Each row is a point. Examples show where two turns around zero, p and q, send a point. Where does a point land after both, in the order given? Backwards means that the second turn is done in reverse. Each puzzle has new turns, and all numbers are rounded.

Turn p:
[-24 -38] -> [-44   7]
[29  9] -> [ 20 -23]
[-2 45] -> [40 20]
[12 29] -> [31  1]
[-16 -45] -> [-48  -3]
Turn q:
[  9 -26] -> [ 25 -12]
[-48  14] -> [-44 -23]
[39 12] -> [20 36]
Where do these land?
q, then p: [ -7 -29] -> [-18 -24]
p, then q backwards: [-32  37] -> [46 17]
q, then p backwards: [39 -8] -> [-6 39]

Turn p:
[24 14  5] -> [ 16  15 -18]
[ -2   2 -37] -> [-30  -8 -21]
[ 8 -9 21] -> [23 -3  8]
[-30  -8  11] -> [-9 -6 31]
Turn q:
[-1 -7 -8] -> [  0 -11  -1]
[-18  16  19] -> [-16  24  -9]
[ 48 -25  -9] -> [ 33 -23  38]
[-10 -14   0] -> [-14 -10   2]
[-26  24  -2] -> [-10  15 -30]
[ 7  6 -1] -> [9 4 0]
Where do these land?
p, then q: [-11  31  24] -> [10 39 -8]
q, then p backwards: [12  5 16] -> [-7 12 15]
p, then q: [ 13  -2 -12] -> [  5 -16  -7]
q, then p: [  4 -39 -20] -> [ 17 -37  18]
p, then q: [-18   5  -9] -> [-18   7  -8]

Turn p:
[ 13 -16   4] -> [ 12  -6 -16]
[ 26  -4 -37] -> [ 13  38 -22]
[-26  -8 -23] -> [-33  11 -10]
[14 17 24] -> [ 22 -11  21]
[-27  11  32] -> [-15 -31  26]
Turn q:
[ 48   6 -17] -> [ 41 -20 -23]
[ -5 -19  28] -> [-10 -14  30]
[-31  19  -1] -> [-16  33   2]
[-11  -6 -10] -> [-14   1  -8]
Where do these land?
p, then q backwards: [  2  26 -34] -> [-28  30  10]
p, then q backwards: [ 26 -11 -10] -> [ 13  22 -16]
p, then q: [-16  -4  28] -> [-21 -22  12]
q, then p: [-40 -20  23] -> [-29 -35  22]
p, then q: [ 20  23 -19] -> [31 17  7]
p, then q backwards: [  8 -13  12] -> [17 -6 -8]

Turn p:
[ -8  11  38 -10] -> [ -8 -22  21 -27]
[  7  -2 -16 -11] -> [ 5 19 -6 -1]
[10  9 -7  6] -> [ 0  8  9 11]
[  0   3 -24  -8] -> [ -4  23 -10   4]
[-21  -2   7  26] -> [-16 -26  -8  14]
[ 12 -18   1  -2] -> [21 -1 -6 -1]
Turn q:
[  3   6 -25 -25] -> [ 18  24   2 -19]
[ 25  -5  16 -11] -> [ 14 -24  10 -12]
[-19   0  -4  11] -> [-15  10  -9  10]
[-23 -23  18  10] -> [-27 -14 -24   1]
[ 2 -8  3 13] -> [-1 -8 -7 11]
[  1  12  -4 -14] -> [  3  10  12 -11]
[10 18 -4 14] -> [ 6  4 16 18]
Where do these land?
q, then p: [48 13 -6 -2] -> [ 41 -12  26   1]
q, then p backwards: [-15  -2   1  -7] -> [-11   5  -5 -10]
p, then q: [-11   7  -6  27] -> [-13   1 -19  20]
p, then q: [-6  6  5 -5] -> [-7  2 -2 -9]
q, then p backwards: [ -3 -14  14  -8] -> [-17  -6  11  -3]
p, then q backwards: [-12 -10  -9  -6] -> [-10 -15  -5  -2]

Turn p:
[  7  -3 -19 -19   5   5] -> [ 14  -9 -17   1  16   0]
[  0  -1  11   4 -12  14] -> [  1  -1   0  -3 -19  11]
[ -9 -13 -18 -16   0 -18] -> [ -6  -6 -20   0  14 -22]
[-10   1 -23  -2   6   6] -> [ -1   5 -17  14  13   4]
[ 2  5 18  7  6 16] -> [-2 -1 13 -5 -7 21]
[ -6  13  44   0  -1 -22] -> [-15  13  29 -35 -10  -8]
[ 10  11  -2  18 -13 -15] -> [  8  14  14  11 -11 -16]
[  8 -13 -10   9   9  15] -> [  2 -16   0  18   3  11]
Turn q:
[-20 -16 -16  19 -21   9] -> [  3 -16   7   8 -31  22]
[ 15   8   3  -8  10 -17] -> [  7  10 -14  -1  15 -12]
[11 15  8  8  3 -8] -> [ 3 21 -4 -2  1 -8]
[-13 -12 -14 -10  13  11] -> [-16 -21  -2  10   6   7]
[ -5  -8 -19  -5   9  26] -> [-21 -14   3   5   7  23]
[-5 15 22 -4 -5 -9] -> [  2   8   5 -13  -5 -23]
[ 23 -16  20  -2   7   9] -> [11  8 22  4 25  1]
[ 10  -2   9  12   6 -11] -> [11 14  1 11  3 -7]
[-17  16 -14 -11 -22 -10] -> [  0 -12 -19 -22 -21  -2]
Where do these land?
p, then q backwards: [-18 -32   2  -8 -14  -4] -> [-30  15 -16 -14   5  -7]
q, then p: [  7   2  11  -6 -12   0] -> [ 10  -5   3 -14   5  -2]
p, then q: [-3 14 -1 10 -8 26] -> [ -9  13  10 -15  -7  21]
p, then q: [ 7  6  7  9 10 -5] -> [ -1   7  12   0   3 -12]
p, then q: [-13   2  12  -3  36  -8] -> [-27 -11  11  11   9 -22]
p, then q backwards: [  9   5   3  -8 -11  -9] -> [  0   4  11  -2 -11 -11]
p, then q: [  8   3   2   9 -15 -10] -> [16  8 -3 -8 -7 -6]
p, then q: [ -5   8 -48  -7  16  -8] -> [-16  24 -27  35   4   5]
q, then p: [ 9 -8 12  4 -3 17] -> [ -2  -2  13 -15  -3  14]

Turn p:
[-18 -18  18  -9   4   1   0  -4] -> [-20 -12  14   1   7  -1  17   1]
[ -4 -21  -4 -14 -11 -23 -23  12] -> [ -5 -37  -3   3  12 -14 -14  10]
[ 19  -3 -16 -20  -9  12  23   0] -> [ 27  -9 -13 -13   1  16  14 -14]
[  8   0 -30 -13  17   8  10  24] -> [ 18   3 -30   1  25  15   4   7]
[-15  11   7  28  -4 -23  22 -22] -> [-14  12  -4  21 -39 -14  10  -9]
[-18  28  29  39 -26  -7  27   0] -> [ -3  22  16   9 -58  -6  13  22]
[ 14   3  20 -13  14  13 -18  22] -> [13  6 24 -4 30  0 -4 15]
[ -3   9 -30  -9 -27  29   7  -1] -> [  8  -1 -23 -38 -12  22  -3   0]
[  6  16   7  -2  21  -2 -14 -18] -> [ -4  21   8   0  12 -18  -7 -16]
[ 12 -25  -1  14  19  -8 -34 -13] -> [-18  -7  11  20  20   0 -32 -18]
Turn q:
[ -5  29  -7  21   0   0  -5 -22] -> [  8   8  -2  19  31   0  18 -10]
[ 0 29 17 17  0 -9  7  6] -> [  8   6  11   1  15 -13  27  15]
[ 16 -48  -9  10  -4  -2  10  10] -> [ -1 -26  -6  16 -32 -12 -28   5]
[ 15 -48  -2   8  28   7 -11  18] -> [  6 -38   5   1 -15  10 -41  18]
[ 10  18  -4 -14 -16  11 -10   5] -> [ 9 29  1 -1 -7 13  4 -1]
[ 15  -4   0 -27   9   7  16  -8] -> [ 12  -8 -10 -20 -19  10   6 -15]
[-24  31  -9 -18 -11 -29  -8  -5] -> [-14  34 -17 -19  26 -14   9  -6]
[ 11 -39  21 -11  -1  11  -6  -7] -> [  1 -18  24  -7 -25   1 -24 -16]
[-38  31  -7  14  -5   4   7   4] -> [-29  12  -5  10  26   5  29  10]
Where do these land?
p, then q: [ 28  17 -15   8  -5  -1 -40 -11] -> [ 21  24  11 -11  27   6 -31 -10]
q, then p: [-16  -4   2  18  22 -20  11  -9] -> [-14 -14 -11  27  18   1   9  -5]
p, then q: [ -8 -13  23 -15 -19   8  -9  -4] -> [-15 -10  17 -22 -17  -7  -4  -6]
p, then q: [ 18  13  11  -6  10  -5 -14  -2] -> [ 21   0   8 -13  14 -10  -2   1]
q, then p: [ 17   9 -24  12   8  46   4 -27] -> [ -2  22   8  -1 -15  48 -10 -28]
q, then p backwards: [ 25 -22 -20   2  -3 -20  33  11] -> [ -7  14 -22   2 -27 -39  12   4]
q, then p backwards: [-34  -7   0  17  13  17  14  31] -> [-41 -29   8   8  -5   4  -3  21]
p, then q: [-20  10  20  -8 -25 -10   7  21] -> [-11   7  -1 -11 -31 -21   0  23]
p, then q: [-10  -2   3 -28  -1 -14  -6  -9] -> [ -7 -15 -14 -17  -1 -18  -9  -7]

Turn p:
[ 2 13  5 -6  9 20 -1  3] -> [ -7  14   8 -15  -3   9   7   6]
[  3 -17  12  30  -6 -20 -17 -10] -> [ 11 -19 -16  15  -3  17 -28 -11]
[ -9  -7   9   4 -15  -6 -12   5] -> [  8  -7  -3   5 -16  -4 -14   4]
[ 15   9 -16 -20   9  -1  -3   1] -> [ -2  18 -14  -8  12 -11  14   1]
[-28  10 -12 -11  12  16  12 -15] -> [-16   9  32 -11  15 -15  -4   0]
[  2 -19  -9  -6  -7  12  10   6] -> [-10 -18  -1  -9  -6 -11  13  -3]
[ 13  16  -8  -4 -13   6  12   4] -> [-13  11  -2  11  -7  -2  20   3]
[ -7 -16   4  23   0 -12  -7  18] -> [ 10 -26  -8   6  -1   9 -13  15]
[  8  12  14 -10  10 -16   6 -11] -> [ 19  17   4   7   9   5   6 -12]
Turn q:
[ -3  11   7 -21 -20  -8   3 -14] -> [ 13 -13  21 -12  -6  18   3   2]
[  9  12 -11 -15  11   8  14 -11] -> [16 -2  9 -7 23 -7 -6  8]
[-10  15   9   7  -2 -18  -8  16] -> [-14  12  13   6 -19   3   3  12]
[ 14   2 -14   6  -5   9  12  10] -> [ 3 13 -8  7 20  9  4  0]
[ 13   1   9  -5  -4   8  -9 -12] -> [ 18 -12  -6   4  -5   4  -5   2]
[-13 -18  23  11   6  -7   3  25] -> [-30  -4   4  23 -12  -8   7 -13]
[ -5 -20  -1  23   1 -13 -13 -13] -> [ -2  10 -16  -8 -23 -10  -2 -21]
[-2 15  0  9 -6 19  9  9] -> [ -8   5  -1  10  13  15 -15   8]
[ -4 -17 -22 -15  20   1 -13 -10] -> [  3  -9 -15 -24   7 -25   9   4]
Where do these land?
q, then p backwards: [  4 -48   0   1  -8  14  -1  -1] -> [ 34 -31 -12   2  -6  -7   7 -14]
p, then q backwards: [ 12  14   1   4  -7 -26  -8  -6] -> [25  0  3 21  1  9  2  4]
q, then p: [-13   4  11  -1  -6 -24  15   8] -> [  9   4  24   7 -17   9  -5  -9]
p, then q: [ 11  14 -18 -14  29 -13   0  -5] -> [  6  13  15   0  16 -28  -8  19]
q, then p backwards: [ 7 12 13 10  6  7 -4  2] -> [ -8   9   2  10 -11 -12  -8   2]
q, then p: [ -5   8 -19  -9  -3  12  -7  22] -> [ -2  -7  12 -12  10  -5  11  25]
q, then p backwards: [-21  -6   6  10  -5  13  -5  -2] -> [  2 -10  -6  16  -7  13 -12  -9]
p, then q backwards: [  5 -10   4 -12  -6  13  -4  -8] -> [-11 -13  -2   5  -2 -12  -4 -10]
p, then q: [ 0 12  1 12  0  5 13 -9] -> [ -9  -4   1   6  -2   0 -20  -4]

Turn p:
[  1  -1   8 -25  -3  -5 -17  18  -8] -> [  4  -2   2 -11  -1   1   4  26 -24]
[-17  -3 -22   2   0  20 -11  -1  -2] -> [-20 -11 -15 -17   5  11  -8  -5   5]
[ 18  -5 -12   0 -20 -17   7  -5  12] -> [  0  14  10  -1 -29  -1  11  -1  12]
[ 10  -6  11  -4   7  11 -10   2 -14] -> [17 -3 -3 -2  7 14 -8  6 -9]
[ 8 -4  1 -6 -5 -6 12  5 25] -> [ 1 10  8  0 -2 -6 22  7 15]
[-23   8  -1  26  -1   4  -3 -11   4] -> [-18 -15   5   7   8  -7 -18 -15  14]
[  4  13   5  12 -11  -6  11   5 -12] -> [-6  6 10 22 -6  4 -4 -5 -8]
[  3  11  16 -15  16   1  -1  -8   5] -> [ 14  11   3  -6  19 -14  -2   3  -6]
[ -5  -8   3   2   5  -4  20 -11   5] -> [  6  -2   1   4   3  -8  13 -19   6]
[  2  -5 -10   8  12   3  -6   5 -15] -> [  3  -6 -20   5  -3   7  -9   0  -4]
Turn q:
[-16   1  -8 -16  10  -8  -8   3  15] -> [  2  16 -12 -12   5   2 -14   4  16]
[  1   4   1   9   0 -17   2   7  -1] -> [ -2   5 -10   7   2 -13   7  -7   0]
[  4  -4 -36   3  -5   0  -9 -18  13] -> [ 25   6 -11  16  -4  28  -3   0  11]
[ -9  -3  -6 -16 -10   3  -1  -4 -16] -> [  1   1  -3  -9 -11   8 -15  -3 -15]
[ 7 19 15  6 17 -3 15  0 -4] -> [ -4   6  10 -11  14 -12  23  -6  -6]
[-2  6  3  5 -8 11  1  8 11] -> [ -4  -1   8   0 -12  -2   6   5  12]
[13 -5 13 -9 -7  5  4 12 13] -> [  4 -16   3  -8  -5 -15   1  14   8]
[ -2 -12   2   6  -5   3   8  -5   8] -> [ -6 -14  -6   1  -1   7   4   1   7]
[  0  -6  12   8  16   5  -1   7 -48] -> [-23   4  12   8  14  -5  -4   1 -44]
[  4   0   5   4  -8   1 -10 -10   9] -> [ 6 -9  7  6  0  1 -5 -8 11]
Where do these land?
q, then p backwards: [-12  22  -3  -5  -1  -8 -11  -7   0] -> [ 12   9  -5   0  -2   2   9 -24   1]
q, then p backwards: [ 3 -3 -8 10 -3  8 -9 -3 14] -> [10 -6  5 17 -3  2  2  6  7]
p, then q: [11 -7 12  8 -3 -9  2  1 -6] -> [  2 -14   7  12  -2  -7   7   0  -1]
q, then p backwards: [-10  -8  -2   5  -5   1 -11   6 -11] -> [ -1  14  -5  10  -4  -4  -3   4 -11]
p, then q: [ -3 -10  -2   1   4 -13  48   7   2] -> [ -3 -13 -15   0   1  17  39 -20  -6]
p, then q backwards: [ -7   3   3   5  20   1  -9   8 -19] -> [  7 -23  -4  -5   1 -14  -5  -1 -11]
p, then q: [  3  12  -9  -7  -2 -10 -11  10  -9] -> [ -5  14  -1   6 -15  -7  -7  -2 -10]
p, then q: [ 15 -14  -6  -9  -4 -11   6 -24   8] -> [ 26 -15   0 -14  -9  -6   4 -11   3]
q, then p: [-6  1  2 -8  0  0 -5  6 13] -> [-5  4  3 -7  0 -7  3 13  5]
q, then p backwards: [ 5  4 12  0 -6 40  1 -4  8] -> [ -3 -13  14   2 -35   1 -11   3  12]

Turn p:
[ 25   9  -4  30  -2 -22 -19  11  -1 -19   1] -> [  0  10  -9 -18   1 -23 -21 -22  11  12 -27]
[ -3  16   6  18  -8  -9  -5  24 -13  -5   3] -> [  3  22  13 -17  11  -6 -17   3   4   6 -11]
[ -4   4  23  -7 -13 -14  14  11  -2  -9  -2] -> [-20   9  14  12  14  -4 -18   6   2  -2   4]
[  4  16 -19  18  22  -4 -16 -11   3  10 -24] -> [ 24  14 -15 -11  -4 -10  20 -26  14   3   6]
[-10  26  -1   2  11  27   8   0   2 -11  -4] -> [ -3  19 -20 -16   9  18   6   8  -4   2  16]
[  1  -6  -1 -10  34  -7   8 -17  -8  -3 -13] -> [ -9  -9  -2   4   9  -4  29 -20  -2  13  15]
[-11 -14 -17  -8 -12   3 -18  11  16  -3 -14] -> [ -4   6   4  -2 -25   0  11   3   8 -26 -12]
[ -9  -7 -18  17 -29  11  23 -20  -7   2  21] -> [ 15   2  -5  12 -23   6 -18  13 -39  10   2]
[  9 -20   5 -10 -16   5  -1  22  -2  14   8] -> [  4 -14  15   7   7   1  -4  18  -2 -16 -22]
[  9  -8  -2 -22   4 -11  -3  -7   3   0   0] -> [-10 -21   3   4  -1  -8   4  -8   2 -10   6]
[-11  -2 -10  -5  10   4  -2 -10   7  10  12] -> [  8 -11  -2  -4 -13   1  11   9   1   5  13]
[ 12 -17   5 -30   0  -1   2  -4  15  14   3] -> [ -6 -31   0  17   2  -3   7   7   7 -18   4]
[-3  0 33  6  4  7 23 -3 -1 -4 15] -> [-12  -1  -2  16  19  13 -11  17  -1  25   6]
[-10   3   2   2  -6  12 -13  -7 -11   3  -4] -> [ 9  5  6 -5 -6 20 -1 -6  0 -2  2]
Turn q:
[-11   0 -26   0  -9  23  14  18  -4  10  14] -> [ -1  14 -19   0  -5  -7  17  -3  -3  14  33]
[-22 -11 -12 -22 -15 -12 -12  -7   0  -4  -5] -> [ -2  13  -2 -12  -8  -8  14   4  12  20 -25]
[ 22  -1  23   5   6 -19  10 -13  -6   9  -6] -> [-10 -20  24  11  -7   5 -16 -10  -5 -11  -8]
[ -4 -11   3   4   7 -12  -5  -6   0  16   3] -> [ -6   1   0  10   0 -11 -11 -13  -2   4 -12]
[ 11  21  33   0   1   3  -5  12  -5 -14  20] -> [ 1 -9 26  1 34 11 -5 15 -5 -3 13]
[-20  -3   9  -1  14  -6   4  -3 -12 -13  -4] -> [ -5  -5  -6  -4  14  18   7 -12  -1   6 -16]
[-14  -8   3  30 -17  -3  -4   7  13   5   7] -> [ -8   4 -18   7   1   0 -28  12   3  19   6]
[ 31   5  10 -13  -3  31 -13   0   2  -4  -3] -> [ 11  21  23  -7   0   2   0  12  -3 -31  15]
[  0  -6 -16 -12 -20  -8 -18 -17 -22 -14 -10] -> [-24   8   2 -20 -12  -7  18  15   7  -5 -22]
[ 33  -3 -13   1  19  11  13  19  17   5 -13] -> [ 27  -3  -4  22 -20   1   4   1 -17 -24  16]
[-12   6  -3  -9   2   1  12  -1  10   5 -11] -> [ 14  -4  -3  -1  -7   5   5 -10  14   7   1]
[ -7  17   0 -11   9  -9  -6  -6 -13   7 -11] -> [ -4  -9   4   2   8  -4  14 -10  19  -8 -10]
[ -5  -6 -11  28   5  -1  10  -6  20  -6  19] -> [  6 -12 -25  -8   0  -5 -23   0 -18  10   9]
Where do these land?
p, then q: [ 12 -13  20   5  10  -6 -20  -2 -18   0  21] -> [  8  25   9  10 -12   1 -17 -21   5  -7 -15]
p, then q: [ 3 17  4 -4 14 21 17 17 -8  0  1] -> [ 13  -3  -5   9  14   1  26 -16 -10  -8   8]
p, then q: [ 15  -5 -16 -18  11  -1  -8 -15  21   9   8] -> [ -2   3  -8  -6 -25  -5   1   7 -26  18  -8]
p, then q backwards: [-29   9  -2  -3  -2  10  -2 -48  10   0 -10] -> [  2  -7  -7   9  -9  27  42  19   2  14 -16]
q, then p backwards: [ -6   8  -7   9   7 -10   4   1   0 -11  16] -> [16  1 -3 -5 12  4 10 -2 -3  0 14]
p, then q: [-22   3 -16  -1   6  -1  -8   4 -30   4 -22] -> [ -3 -16  33 -18   6  15   2 -12   3  -5  14]
q, then p: [ 18  -4 -16  -2 -21  -8   1  10 -14   9   2] -> [ -2  17  21   5  -4  -9 -17  17  -5   6  -1]
q, then p: [10  2 25 22  9 -2  7  8 11 21  8] -> [ 12  -9   0 -11 -13  12  -5 -11  18  25 -18]
q, then p backwards: [ -4 -20   8 -10 -17  -8   7  11   2  -9   3] -> [-20 -13   5  17   1   6   7  -1 -10  -6  10]
q, then p: [  3 -10  -5   3 -25  13   4  26  20  -7 -11] -> [ 19   5  -6 -17  11  -4 -21  21  -3 -14 -16]
q, then p: [ -4  17  16   0   4  -9 -13 -15   5   8  -1] -> [-12  -6  -5   7  -5  -2  11  -9  26   2  -2]
q, then p: [  4  -2 -11  -1   4   1  11   3   1 -22 -16] -> [ -5   2  -6   2   4   6   2   5 -23 -15 -12]

Turn p:
[ 15   5   6  15 -32 -11 -26 -13  16  22  -1] -> [-11  22  -2 -22 -22   6   1 -21  13 -13  30]
[ 20   2 -12 -28  10  28  -5  -4 -13  -5  -4] -> [ 12 -26  18  11   2  26  16  -6   0  15  -1]
[-23 -11  16   6  15  12  11 -27  -9 -19  28] -> [-13   1   4  30  29  -8 -27 -13 -21   4  -2]
[-13  22  -3 -13  -4  -4 -18 -12 -20  18   3] -> [-28 -12 -13  -2  -8  12   1   3   2  21  17]
[-16  19   9 -29  16  -8  19  -2  18 -16  -4] -> [  0  15   0   5  12  19 -17  24   4  21 -27]
[  8 -16  10  18  12  23   4  23  20   0   7] -> [ 25   6  14  11   5  -5   2  14 -13 -30   8]
[-24   2 -10  17  -7  26  -4   7  28  20  16] -> [ 16   4  -7  18  -7  -4 -24  17   9 -14  37]
[  1  25  17   8 -15   9  24 -12 -25  12 -14] -> [-28   2 -21  24   4  10  21  -7  20 -10  -7]
[ 15 -28   0 -11  22 -26 -21 -11  17   6  14] -> [ -2   9  39 -21 -18 -10 -14  -5 -24  12   0]
[ 19  12 -10   4   7 -30   1   6 -13 -12  15] -> [ -6   9   6 -19  15 -20  22   0  -1  22  -3]
[  5 -29   4  -8 -31  -4   7  19  13   6 -19] -> [ 12  -9   5 -23 -13   0  -9  -3  22 -34 -16]
[  7   0   8  -4   0  13   3  17 -12 -16 -19] -> [ 11 -12  -9  -1  10  14  17   1  -5 -12 -16]
[-14  -3 -36  27   7 -28   5   9 -19 -17 -24] -> [ 16  -7 -37 -11  -9 -40  12  -4  -6  18 -19]
Turn q:
[  3 -13  12  -1   0  21   7   6 -16 -15  13] -> [ 20  -3  16   9   7   7  11   3  10 -21   4]
[ 14  -5 -19   8   7  10 -26  14   0  17   7] -> [  2  17  10  18  -7   0   2  14 -31   9   4]
[ -8  -2 -10 -27 -27 -24   9   3   0  -9 -13] -> [ 22  -7 -13 -24  -9 -16 -15 -21   8  14   4]
[-29   5  -6  10  17 -27   4  17  20 -18   7] -> [ -3  23 -31 -18  20  -6 -12  23  14   0   1]
[ -6 -21  18 -15  27  23  -5  21  -5   5   9] -> [14  5 36  0 23  5 13 25  5  4  1]
[  7  25 -28 -12 -12  -8   7  -9  20 -11  -6] -> [ -8  12 -12 -11 -15   7 -34 -23  -2   2   3]
[ 10 -10  -6  15  23  -5  18  12 -19 -15 -21] -> [  0 -13  -3  -9  30  -8  -2   2 -21 -26  10]
[ -8 -17   7 -19   5  13  -9 -22  21 -20 -13] -> [  5 -23  11   7   5  11 -30  10  22  12   1]
[ 15  17 -18  11 -24  23  -1  17  -8  19 -14] -> [  9   5   2  -2 -19  18   8 -17 -39  -4 -17]
[-15  -8   8  16 -15  23   8 -29 -24   0  18] -> [  3 -20  -5  17 -16  24  30  -1  18 -14  15]
[-29  19  14 -33 -18 -21  -1 -24 -14  27  23] -> [-11   2   3 -24 -37 -11  27 -10  37  27  13]
[ 22   6  -4  10 -17  -1   5 -24  23  25  -9] -> [-23  -6  -7  21  -8   7  -5 -30 -10  20 -13]
[ 16   7  13  19  10  -3   0  17 -12 -18 -26] -> [ -3 -13  -1  -6  14 -14  -5   7 -19 -31 -20]
[ 10  -2  18  18  25 -26 -14   3  14  15  25] -> [-28  24  -3  22  15 -26  13  17   6   8  -4]
Where do these land?
p, then q: [-27   2   9 -29 -32  20  34  -4  -4   5  14] -> [ -1   4  -8  21  20  18 -25  46  -2  17 -14]
p, then q: [ 11 -28 -22   2  15  12 -21  -9  -6  16  12] -> [  9 -11  -2  26  -6 -23  28 -10  19   0   3]
p, then q: [ -2  10 -18  -3 -14   9 -16  14   4   4  12] -> [ 7 24 14 15  6 -1  0 -5  7  9  9]
q, then p: [-48  12  18 -23 -21  -8   4   1  11  11  19] -> [ 14  14  18   2 -23  23 -10  22  46  -2   2]
p, then q: [  4 -18  10  25 -11  12  -3   0   5   9  -7] -> [  5  -3 -13  10 -11  -6 -15  -4  15 -23   8]
q, then p: [ 27  -4   0   1  -6 -24  22  10  -8 -10 -17] -> [-11   3   5  -7  -5  -9  -2 -22 -18  30 -18]
q, then p: [ 16  17   1   0  40  -5  24  23  11 -14 -29] -> [ -8 -16  -8  -4   4  23  -6  14 -45  29 -20]
p, then q: [ -1  -1  -9  -3   2   1 -20 -19  15  29   2] -> [ 12   9  -5  14 -28   3  17  -4  15   7 -11]
q, then p: [ 15  13  15 -17   4  -2   9   2   7 -35 -20] -> [  8   7   2 -25  -7  23 -14 -13 -29   7 -11]
q, then p backwards: [-19   0 -22  21  -3   2 -18 -24  -8   7   4] -> [-18  22  -3   3   9  13 -19   1  -7  25 -14]
p, then q: [ 20  12  16  -2  13  -5  -4  14 -29 -10 -15] -> [  6 -17   4 -26  23  16   9 -15  -2  -9  14]
q, then p: [-28 -33  -8  17 -11  -6 -28 -13   0   3  20] -> [ 19   1  10  -3  -3 -36  17  14  23 -17  25]
p, then q: [ 32  18  10  10  24  -7  15   5   2 -15   6] -> [-26   1   5 -26  17   2  14 -15  -2 -21 -11]
